Each wall is flat, endless, passes through zero and stands at right angles to its row. A trip goes straight from one point to another. Which walls does it cross, in order?

Walls:
(1): [-0.24 -1.60  0.73]
(2): [-0.33 -0.80  1.96]
(3): [-0.71 -1.51 -0.92]
Trips:
[-1.41  1.78  1.60] to [-1.62  1.00  0.39] -> none
[-0.86  1.33  0.13] to [-1.21  0.09 -0.74] -> 3
[3.01 0.08 0.17] to [ 0.75 -0.03  0.83] -> 2, 1
[-2.55 -0.14 -0.35] to [-1.74 -3.28  2.24] -> none
[ 4.40 -0.03 -0.41] to [ 1.99 -1.06  1.18] -> 1, 2

Walls:
(1): [ 1.99  0.40 -0.85  1.59 -1.13 -1.05 -1.28 -2.34  0.96]
(2): [ 1.56 -1.65 -3.40 -1.85 -0.18 -1.55 -0.94  2.27  0.31]
(3): [ 0.62 -1.56 -2.30 -1.83  1.73  0.00  0.32  0.29 -1.83]
(4): [-0.17  2.40  0.58  0.00 -0.38 -0.68 -3.95 -1.01  1.27]
(5): [-1.84 -2.04  2.13  0.33 -0.30  1.06  0.29  0.87 -2.06]
(6): [ 0.61  1.65  0.65 -1.27  1.73  2.58  1.83 -0.50 -2.73]
(7): [ 1.47  1.47  0.50 -2.17  1.56 -0.55 -1.39 -0.87 -2.13]
Trips:
[-1.38 -1.05 -1.42 -1.12  2.58 -2.61 -1.58 -0.68  0.62] to [ 0.27 -1.29 -0.44  0.19  0.06  1.28 -1.70 -1.20  0.09] -> 5
[ 1.05 -1.42 -3.81 -1.39  2.99  4.38 -0.51 -0.17 -2.56] to [ 0.05  0.22  0.25  2.60 -0.07 -0.29  2.69  1.77 -0.13] -> 7, 2, 3

Walls:
(1): [ 2.58  0.17  2.54  0.56 -0.12 -0.03 -3.01  0.25  3.56 -1.48 -1.19 -0.41
  1.31  1.35 -1.22 -0.14  2.47 -1.16 -1.01 -0.74]
(2): [-1.48 -1.19  0.44  1.62 -0.46 -3.97  0.77 -0.80  2.41  0.72 -0.06 -1.08
 -2.62 -0.65 -0.55 -0.42 -0.05  0.63 -1.29 -2.16]
(3): [-1.41 -1.01 -1.27 -0.35  1.33  0.88  0.83  0.51 -1.98 -1.23 -1.93 -1.80
 -2.77  0.49 -1.87 -1.05  1.82  0.05 -0.67  0.63]
(4): [ 0.01  2.39 -0.54 -0.95 -1.38 -0.01  2.84  0.79 -0.42 -1.01 -0.44  0.27
  1.65  1.43 -1.41 -2.47 -2.46 -1.33 -1.24  2.34]
(5): [-0.33  2.19  2.24 -1.88 -1.29 -0.22  0.38 -1.39 -0.81  2.16  0.72  1.20
 -1.73 -0.30 -0.11  3.88 -0.12 -0.77 -0.68 -0.86]
(6): [ 0.77  0.78  2.03  0.96 -1.09 -0.64 -1.19  0.58 -2.46  0.19 -0.53  0.94
  0.98  1.03 -2.80  1.14  1.05  0.34  1.27 -1.08]
Trips:
[-0.29  0.69  3.47 -0.27 -0.14  0.01  3.10 -0.59  0.75  0.18  0.65  1.76
 -0.84 -1.73  0.56  0.18  2.55  0.37  1.55  1.79] to [-0.45  1.37  3.50 -1.02  1.34 -1.53  1.74  1.75 -3.13 -1.21 -3.48 -1.08
  1.12 -2.70  2.22  0.29  0.36 -0.32  0.31  0.79] -> 2, 4, 3
[-2.85 -2.33  1.53 -1.96 -1.07 -1.45 -2.45  0.46 -3.10  1.06  0.05  2.87
 -1.17  0.69  1.61 -0.69 -0.14  3.63  2.46 -2.86] to [-0.21  0.19 -0.74 -0.41 -1.09 -2.71  2.02 -2.43  1.52 -0.07  0.19 -0.22
 -0.35 -3.70 -2.40 -2.50  0.26 -0.41 -2.50  1.54] -> 3, 6, 4, 5
[-1.18 -0.11  3.47  1.24  0.36  1.95  0.76  0.73  1.40 -0.73  0.86 -0.09
 -0.64  1.05 -0.51  3.56 -3.24 -0.64  0.30 -0.77] to [ 1.27 -1.66 -0.58  2.34  0.85 -0.06  0.06  1.24  1.41 -1.60  1.58 -1.68
 -0.64  0.92  0.77  0.97 -0.19 -1.82 -1.03 -2.50] -> 6, 5
[-3.88  4.14 -0.07 -1.25 -0.91 -2.33 -2.28  1.11 -0.85 -1.25  2.68 -0.61
 -2.02  2.07  1.44  1.57 -1.33  2.49 -0.09  0.12] to [ 0.63 -0.59  2.43 -0.03  0.58  0.17 -1.57 -0.43  2.42 -0.40 -0.31 -3.44
  0.06  1.04  1.75 -0.06 -0.29  0.16 -0.37 -0.70] -> 4, 6, 1, 5
[ 0.70  2.94  0.71 -1.21 -0.89  1.18  1.71  0.10  3.06  0.68  0.14  0.63
 -0.19  1.31  0.38 -0.52 -1.02  1.92  0.11 -1.79] to [ 0.17  1.49  1.18  0.53  0.87 -3.03  0.64 -1.68 -0.31 -1.42 -1.25  1.63
 -0.42 -2.42 -1.38  0.48  0.36  0.35 -2.65  0.70] -> 6, 3
[-0.03 -0.83  1.36 -2.32  0.27  1.74 -0.14  0.40 -2.61  0.88 -0.02  3.17
 -1.84 -2.32 -1.27  1.17 -1.33 -0.92  1.40  0.71] to [-3.28 -1.25 -1.96 -0.16  1.01 -1.58  0.64  2.74  1.30  0.04 -1.02 -0.86
  2.44  0.62  0.28  0.34 -2.40  1.23 -0.35 -2.30] -> 4, 6, 2, 5, 3
[ 0.40  0.90 -0.71  0.07 -0.09 -0.62 -3.18 -1.91  0.04  0.54  0.18 -0.84
 -1.90  4.47 -0.91  0.88  0.96  0.41 -0.08 -1.57] to [-0.62  0.81  1.27  0.51  0.63 -1.96  0.08 -0.34 -2.73 -0.24 -1.46  0.32
  0.66 -0.97 -1.40 -0.72  2.90 -2.04 -1.50 -0.65] -> 4

Walls:
(1): [-1.07 -3.39  0.28  0.65  2.18  0.08  0.17 -0.33 -0.06  1.64  0.78 -2.26
 -0.12  0.72  0.23 -0.75  0.19  2.74  0.15 -1.63 -1.94  1.06 -1.83  1.17
  1.37  0.73  1.16  0.08 -0.39  0.66  2.11  2.00 -1.99  2.33 -1.11 -0.09
  0.16  0.89  1.99 -0.92 -0.60 -0.10 -0.72  0.84 -0.33  0.30  0.81 -0.64]
(2): [ 1.81  1.89 -0.81 -0.65 -1.58 -1.22  3.77  1.83 -1.24  1.16 -0.83 -0.45
  0.01  3.72  0.58  0.26 -1.60 -2.15 -0.61  0.45 -2.27 -0.20  0.31  2.18
 -0.21  0.29 -0.75  3.24 -4.65 -1.62 -0.79  0.28  0.87  0.45  0.17 -2.31
 -0.25  1.15 -1.56 -0.85 -0.03  1.22  0.00  2.32  0.78 -1.97  0.29  1.64]
(3): [ 1.19 -0.09 -2.57  0.51 -0.13  0.12  0.63  0.96  1.47 -0.12 -0.49 -0.24
 -1.00  0.60 -0.72 -1.74 -2.67  0.79 -1.26  0.27 -1.57  3.99 -1.31 -0.65
  1.29 -1.17 -1.85 -0.47  1.87  1.74 -0.56 -1.96 -1.00  0.13 -0.88 -0.22
  0.71 -0.50 -2.97  0.93 -1.34  1.08 -2.69  0.89 -0.37 -0.12 -0.38  1.87]
(4): [-0.82 -1.99  3.12 -2.83 -2.22  2.27 -2.63 -3.67  0.78  0.71  2.04 -1.11
  3.59  1.75  0.32 -3.63  0.87  0.61 -0.18 -0.99  0.63  1.15  2.08  1.70
 -0.84  1.27  0.12  0.47 -0.70  0.12  1.18 -0.79  0.15  1.57 -1.34  0.32
 -3.01  1.01 -1.14 -1.84 -0.26 -0.30 -1.70 -0.95 -0.36  0.66  0.68  1.20]
(5): [-0.41 -0.79 -0.23  1.12 -1.35  1.48 -0.14 -0.26  0.75  1.78  0.41 -1.46
  0.36  0.10  1.75 -1.27 -2.62  0.16 -0.18  1.94 -2.77  1.76 -1.85  1.38
  0.69  1.76 -1.49 -1.83 -2.21 -1.82 -0.43  2.10  1.25 -0.22 -0.09 -0.97
  0.50 -0.96  1.42 -4.47 -0.54 -0.28 -0.81 -1.37 -2.38  0.17  2.88  2.35]
(6): [ 0.66 -1.75 -2.06  1.05  0.66 -0.70  1.48 -1.19  2.09 -1.42 -0.97  2.02
  0.07 -0.17  3.08 -1.35 -0.60  1.74  0.77 -0.98 -0.69 -1.49  0.13 -0.79
 -0.06 -0.58  1.23 -1.44  1.09  0.39  0.39  0.55  2.45 -0.94 -2.88 -4.79
  0.68 -2.13  1.90  0.58  0.18 -1.85  1.08 -1.81 -2.97 -1.51 -0.54 -0.98]
(7): [-0.21 -2.80 -2.48 -3.90 -0.65  2.39  3.04 -0.67 -0.22 -1.35  0.44  0.19
 -1.80  1.68  0.40  0.07 -0.70  3.35 -0.09  0.21 -1.22  0.77  1.04 -0.97
  0.47 -1.61 -0.82  0.88 -0.03 -2.29  3.02 -0.86  2.08 -2.47  0.63 -1.30
 -0.57 -0.43  1.10 -0.27  0.27  3.26  0.18 -0.38  1.11 -0.85 -1.73 -0.29]
(8): [-1.51 -1.43  0.11  1.18  0.63 -1.93 -2.16 -0.84 -1.54 -2.02  1.18  2.65
 -3.34 -0.82 -1.89 -3.07 -0.43  1.00  2.03 -1.21 -1.30 -0.98 -0.17  0.67
  1.02  2.13 -0.08 -0.89 -1.32  0.90  2.90  1.19 -0.63 -0.94  1.79 -4.17
 -2.11  0.34  3.40 -3.03 -0.10 -1.09  1.82  1.84 -3.30 -2.54  1.48  1.00]
(9): [ 1.14 -0.74  2.41  1.02  0.08  0.33  3.93  0.97 -0.30 -0.43 -1.03  0.27
 -1.72 -0.41  0.37 -3.50  0.77 -2.60  1.11 -4.27  0.87  3.14 -1.89  0.83
  0.40 -3.86  1.10 -1.12  1.59  2.66 -1.47  1.93  0.98  0.97  2.56 -1.25
 -2.40 -0.53  0.16 -0.55  2.74 -0.56 -0.70 -2.41 -0.10  0.69  3.29 -1.13]
(10): [-0.90 -0.44  0.11 -1.16 -0.14  0.09 -0.04 -0.13 -1.18 -1.84 -3.53 -0.88
 -0.08 -0.99  1.59 -0.65  2.51  1.62 -0.07 -1.64  0.59  0.74 -2.46 -1.20
  1.59 -1.35  0.53 -0.13 -0.32 -1.46  1.23  2.51  0.47 -0.56  0.99 -0.59
 -2.72  1.39 -0.12 -2.08  1.70  0.08 -1.10 -1.53  1.84 -1.43 -2.81 -1.32]
Trips:
[-0.67  1.72  0.59 -2.27 -1.93 -0.04 -1.80 -0.45 -0.58  0.41 -0.74 -0.63
  1.43 -1.96  3.11 -0.14 -1.06 -0.16  0.05 -1.74  0.24  1.13 -0.27  1.81
 -2.94 -0.69 -2.18  1.52  4.08 -0.34 -0.06 -1.20 -0.20  0.20 -0.74 -1.33
  2.36 -0.50  0.67  2.12 -0.49  0.40  1.06  2.58  1.10  2.44  1.35 -1.42] to [-0.18 -1.10  1.05  0.31  1.77  1.58  1.64  0.45  1.35  1.17  0.86  1.61
  1.93 -1.06 -1.70  0.05 -1.11  1.81 -0.38 -0.65 -1.70 -1.45  0.23  0.38
 -5.60 -2.58  0.54  0.66  1.40  3.04 -2.48  1.23  1.13  0.39 -0.87 -2.53
  0.93  1.04  0.83 -0.87 -1.65 -1.16  1.10 -0.03  1.38  1.83 -2.04 -2.10] -> 6, 9, 3, 1, 4
[ 1.10 -1.62  0.43 -2.56 -3.44 -1.35 -0.54 -1.32 -2.48  0.17  3.11 -1.09
 -0.46 -0.48  2.57 -1.85  0.11  1.02 -2.27  1.41  0.90 -3.08  1.17 -1.52
  0.91 -1.54 -1.22  2.48 -0.03 -0.33  4.43 -2.51 -0.51 -2.17  0.86 -1.02
  1.99 -0.15  3.88  0.35  4.74 -1.78 -2.27 -1.19 -1.42  1.69 -2.80 -0.27] to [ 1.04 -1.13 -0.68 -0.41 -0.55  1.56 -0.52  1.30 -1.99 -0.39 -3.40  1.79
  0.22 -0.69 -0.02 -1.65  1.35  1.69  0.70  1.32 -1.46  1.98  0.04  1.98
  0.52  1.24 -3.01  1.18  1.45  0.81 -2.11  0.82 -2.05  0.62  0.91 -1.28
 -1.24  0.42  2.00 -2.44  0.57 -1.43  0.30  1.58  1.44 -3.23  1.98 -3.89] -> 1, 5, 9, 2, 4, 3
